Every row gives one point. A path goes straight from each point to the next, and from the last back to the first. The post is the endless flat space through its rows: a point in 2 columns, a line in 3, a plane in 4, and so on, so that a path can go around it. Count how often the path circles the post. Going back the other way cancels.

Post:
| +0.44 | -0.28 | -0.69 |
| -0.05 | +0.05 | +0.15 |
Path, 27 rows:
| +0.22 | +0.00 | -0.57 |
| +0.61 | +0.32 | +0.04 |
| +0.49 | -0.25 | +0.29 |
| +0.29 | -0.37 | -0.28 |
| +0.18 | -0.43 | -0.62 |
| -0.37 | +0.10 | -0.11 |
| -0.59 | +0.49 | -0.18 |
| -0.32 | -0.28 | -0.55 |
| -0.09 | -0.53 | +0.03 |
| +0.11 | -0.45 | +0.30 |
| -0.19 | -0.32 | -0.26 |
| -0.38 | +0.10 | -0.61 |
| +0.25 | +0.10 | -0.73 |
| -0.08 | -0.04 | -0.30 |
| -0.38 | -0.08 | +0.19 |
| +0.73 | -0.58 | -0.78 |
| +0.55 | -0.16 | +0.10 |
| +0.65 | -0.18 | -0.76 |
| +0.50 | +0.27 | -0.91 |
| +0.49 | -0.13 | -0.41 |
| +0.68 | -0.31 | +0.26 |
| +0.57 | +0.32 | +0.30 |
| +0.06 | +0.09 | -0.33 |
| -0.70 | +0.13 | -0.17 |
| -0.02 | +0.11 | -0.44 |
| -0.55 | +0.20 | -0.26 |
| -0.56 | -0.04 | -0.26 |
Times around: 0

Post:
| -0.40 | +0.27 | +0.37 | -0.05 | +0.11 | +0.45 | -0.45 | +0.22 |
| +0.80 | -0.05 | +0.69 | +0.94 | -0.92 | -0.09 | +0.24 | +0.21 |
| +0.19 | -0.21 | -0.42 | +0.28 | +0.76 | -0.20 | +0.73 | -0.79 |
| +0.08 | +0.23 | -0.27 | -0.30 | -0.38 | -0.04 | +0.59 | +0.08 |
| -0.39 | +0.25 | +0.07 | +0.02 | -0.15 | -0.25 | +0.30 | +0.01 |
| +0.55 | -0.06 | -0.26 | -0.49 | +0.30 | -0.25 | +0.05 | -0.63 |
| +0.05 | -0.05 | +0.64 | +0.19 | +0.45 | +0.05 | -0.01 | +0.22 |
Path, 19 rows:
| +0.59 | +0.10 | +0.38 | +0.46 | +0.04 | -0.13 | -0.09 | +0.15 |
| -0.03 | +0.13 | -0.15 | +0.18 | -0.17 | +0.08 | -0.09 | +0.11 |
| -0.36 | -0.02 | +0.72 | -0.14 | -0.08 | -0.36 | -0.29 | +0.44 |
| -1.43 | +0.30 | +0.00 | +1.04 | -0.16 | +0.23 | -0.37 | -0.79 |
| +0.29 | +0.38 | -0.11 | -0.07 | -0.21 | +0.13 | +0.32 | -0.65 |
| -0.02 | +0.34 | -0.07 | +0.51 | +0.22 | -0.16 | +0.31 | -0.41 |
| +0.48 | +0.07 | -0.03 | +0.70 | +0.19 | -0.40 | +1.03 | -0.29 |
| +0.62 | +0.38 | -0.54 | -0.60 | -0.44 | +0.11 | +0.05 | +0.21 |
| +0.14 | -0.26 | -0.09 | +0.29 | +0.29 | -0.20 | +0.65 | +0.26 |
| +0.33 | -0.32 | +0.40 | +0.15 | +0.33 | -0.43 | +0.28 | -0.21 |
| -0.25 | +0.15 | +0.34 | -0.26 | +0.15 | +0.51 | -0.81 | -0.29 |
| +0.38 | +0.20 | +0.63 | +0.78 | -0.33 | +0.42 | +0.03 | -0.14 |
| -0.13 | +0.48 | -0.19 | -0.16 | +0.15 | +0.58 | -0.27 | -0.04 |
| +0.43 | +0.05 | +0.22 | +0.15 | +0.04 | -0.37 | -0.24 | +0.18 |
| +0.40 | +0.13 | -0.32 | -0.32 | -1.40 | -0.11 | +0.32 | +0.17 |
| -0.05 | -0.12 | +0.25 | +0.02 | -0.10 | -0.31 | +0.43 | -0.25 |
| -0.30 | -0.07 | +0.62 | +0.65 | +0.59 | +0.06 | +0.20 | -0.28 |
| -0.10 | +0.67 | -0.13 | -0.31 | -0.52 | -0.35 | +0.26 | -0.42 |
| +0.60 | +0.37 | -0.44 | -0.24 | +0.50 | -0.03 | -0.53 | -0.26 |
Times around: 3

Post, 10 rows:
| -0.22 | +0.07 | +0.52 | +0.29 | +0.42 | +0.32 | +0.63 | -0.66 | +0.27 | +0.18 | +0.44 |
| +0.20 | +0.18 | -0.43 | +0.47 | -0.14 | -0.20 | +0.26 | +0.34 | -0.05 | +0.19 | -0.20 |
| +0.05 | -0.36 | +0.76 | +0.23 | +0.56 | +0.02 | +0.56 | -0.24 | -0.40 | -0.35 | +0.40 |
| +0.54 | -0.46 | +0.37 | -0.67 | +0.27 | -0.11 | -0.55 | -0.50 | -1.30 | -1.02 | -0.64 |
| -0.92 | +0.06 | +0.08 | -0.41 | -0.25 | -0.23 | +0.15 | +0.03 | -0.11 | +0.29 | +0.26 |
| +0.02 | +0.32 | -0.57 | -0.14 | +0.16 | -0.32 | +0.34 | +0.24 | +0.02 | -0.50 | +0.19 |
| -0.19 | +0.10 | +0.11 | -0.36 | +0.14 | -0.22 | +0.19 | +0.18 | +0.14 | +0.47 | +0.57 |
| -0.40 | -0.24 | +0.10 | -0.45 | +0.15 | +0.14 | -0.04 | +0.20 | -0.10 | +0.09 | -0.07 |
| -0.17 | +0.27 | +0.12 | -0.32 | -0.29 | -0.10 | +0.57 | +0.45 | +0.07 | +0.37 | -0.50 |
| -0.16 | +0.02 | +0.21 | +0.03 | +0.21 | -0.38 | +0.04 | -0.13 | +0.35 | -0.20 | +0.38 |
Path (26 x 11):
| +1.07 | -0.31 | -0.29 | +0.79 | +0.87 | -0.62 | -0.45 | -0.13 | +0.06 | -0.09 | +0.78 |
| -0.15 | -0.30 | +0.02 | +0.57 | +0.55 | -0.02 | +0.05 | +0.35 | +0.19 | -0.13 | +0.30 |
| -0.38 | +0.12 | +0.98 | +0.87 | +0.20 | +0.14 | +0.77 | -0.48 | -0.61 | -0.71 | +0.38 |
| -0.30 | -0.17 | +0.07 | +0.47 | -0.59 | -0.58 | +0.00 | -0.37 | +0.04 | -0.14 | +0.01 |
| +0.47 | -0.25 | -0.63 | -0.20 | +0.26 | -0.12 | -0.14 | -0.33 | +0.29 | +0.25 | -0.02 |
| -0.33 | +0.15 | -0.40 | -0.71 | +0.11 | -0.57 | -0.42 | +0.50 | -0.16 | +0.63 | -0.05 |
| -0.99 | +0.50 | -0.10 | -0.32 | -0.46 | +0.16 | -0.25 | +0.41 | -0.03 | -0.03 | -0.58 |
| -0.08 | +0.19 | -0.06 | -0.03 | -0.25 | +0.18 | +0.24 | -0.08 | -0.63 | +0.17 | +0.00 |
| +0.11 | +0.28 | +0.52 | +0.25 | +0.48 | +0.12 | +0.24 | +0.26 | +0.40 | +0.36 | +0.47 |
| -0.22 | +0.11 | +0.40 | -0.03 | -0.51 | -0.07 | -0.15 | -0.06 | +0.34 | +0.49 | +0.32 |
| +0.11 | -0.34 | -0.41 | +0.22 | -0.10 | +0.22 | +0.46 | -0.01 | -0.97 | +0.62 | +1.03 |
| +0.04 | -0.51 | +0.15 | -0.02 | +0.08 | -0.51 | -0.32 | -0.27 | +0.25 | -0.54 | -0.17 |
| -0.70 | +0.42 | -0.25 | -0.70 | -0.24 | -0.29 | +0.62 | +0.45 | -0.07 | +0.29 | -0.24 |
| -0.15 | +0.26 | +0.74 | -0.09 | -0.04 | -0.44 | -0.03 | -0.08 | -0.40 | -0.56 | -0.36 |
| -0.37 | +0.29 | -0.09 | -0.36 | -0.48 | -0.15 | -0.24 | +0.00 | -0.06 | -0.38 | -0.27 |
| +0.48 | +0.27 | -0.34 | -0.89 | -0.62 | -0.31 | +0.14 | -0.07 | -0.01 | -0.09 | -0.28 |
| -0.37 | -0.43 | -0.82 | -0.75 | -0.07 | -0.20 | +0.23 | +0.47 | -0.71 | -0.41 | -0.07 |
| -0.24 | -0.03 | +0.02 | +0.81 | +0.15 | +0.25 | -0.03 | -0.89 | +0.37 | +0.51 | -0.05 |
| -0.56 | +0.31 | -0.10 | -0.06 | +0.23 | -0.04 | +0.86 | +0.41 | +0.14 | +0.04 | +0.28 |
| -0.09 | +0.13 | +0.39 | -0.23 | +0.30 | +0.49 | +0.94 | +0.70 | +0.08 | +0.45 | -0.39 |
| +0.02 | +0.24 | +0.74 | +0.40 | -0.05 | +0.07 | +0.72 | -0.04 | -0.31 | -0.59 | +0.13 |
| -0.70 | -0.24 | -0.06 | +0.13 | -0.88 | -0.66 | +0.02 | +0.49 | -0.57 | +0.21 | +0.26 |
| +0.38 | -0.07 | -0.24 | -0.66 | +0.29 | -0.12 | +0.37 | +0.31 | -0.32 | -0.72 | -0.44 |
| -0.59 | +0.21 | +0.13 | -0.50 | +0.33 | -0.35 | +0.33 | +0.11 | -0.69 | -0.49 | -0.42 |
| +0.02 | +0.28 | +0.44 | -0.34 | -0.03 | +0.21 | +0.30 | +0.05 | -0.06 | +0.64 | -0.34 |
| -0.37 | +0.33 | +0.12 | -0.54 | +0.04 | -0.63 | -0.33 | -0.10 | +0.16 | +0.02 | +0.14 |
Times around: 4
